Rows are points. Examples show where two turns around zero, p and q, send a point. Where does a point land after both, in the order given? Backwards means that the second turn is done in reverse. Each puzzle has new turns, and all numbers are rounded.

Turn p:
[-4.4 -1.3] -> [-3.8 -2.6]
[2.4 2.1] -> [1.6 2.7]
[ 2.0 -0.8] -> [ 2.1 -0.1]
Turn q:
[ 1.7 -2.4] -> [ 2.0 -2.2]
[-2.4 -1.7] -> [-2.2 -2.0]
[0.7 4.1] -> [0.2 4.2]
Where do these land?
q, then p: [ 2.8 -3.4] -> [ 4.0 -1.9]
q, then p: [-3.1  2.1] -> [-3.7  0.6]
q, then p backwards: [0.3 1.4] -> [0.6 1.3]

Turn p:
[-1.5 -0.6  0.4 -2.5] -> [-1.1  1.7  1.9 -1.2]
[-1.3 -1.8 -3.6  7.1] -> [-0.7 -6.4  0.0  5.2]
[-0.9  0.2  1.8  1.9] -> [-0.6  0.8 -1.0  2.4]
[-0.9  2.0  0.0 -0.7] -> [-1.7  0.4 -1.0 -1.1]
[ 4.2 -2.5  0.6 -3.9] -> [ 4.8  1.9  1.9 -2.9]
[ 0.4  2.6  0.8 -2.0] -> [-0.7  1.6 -1.7 -2.4]
Turn q:
[-3.4  1.0 -0.3  2.4] -> [-0.8  1.5  3.5 -1.7]
[ 0.6  2.1 -0.2 -2.1] -> [ 1.5  0.1 -2.0 -1.7]
[ 1.5 -5.0  2.6  0.8] -> [-0.8 -3.2  1.0  4.7]
[-0.7 -0.7  4.3 -1.6] -> [ 2.8 -3.5  1.3  0.4]
[ 3.6 -2.6 -2.8 -3.5] -> [-2.3 -1.8 -5.4  1.3]
[-0.3  3.1 -2.1  4.5] -> [-0.4  5.6  1.7 -0.4]
[-1.3  2.1 -1.5 -0.5] -> [-0.1  1.3 -0.2 -2.6]
Where do these land?
q, then p backwards: [-0.8  1.9  1.8 -5.1] -> [ 4.5  1.6 -3.2 -0.3]
p, then q: [-2.2  0.9 -3.7  2.2] -> [-3.1 -2.7  2.6  0.6]
p, then q: [ 2.2  0.7  0.8 -0.3] -> [-0.2  0.9 -2.3  0.1]
q, then p backwards: [-0.2 -5.2  1.3  2.3] -> [-3.9 -2.6 -1.2  3.2]
p, then q: [-1.4  0.8 -3.6 -1.7] -> [-0.4 -4.1  0.6 -1.0]
p, then q: [2.3 0.9 3.4 2.7] -> [-1.5  4.5 -1.5  0.8]
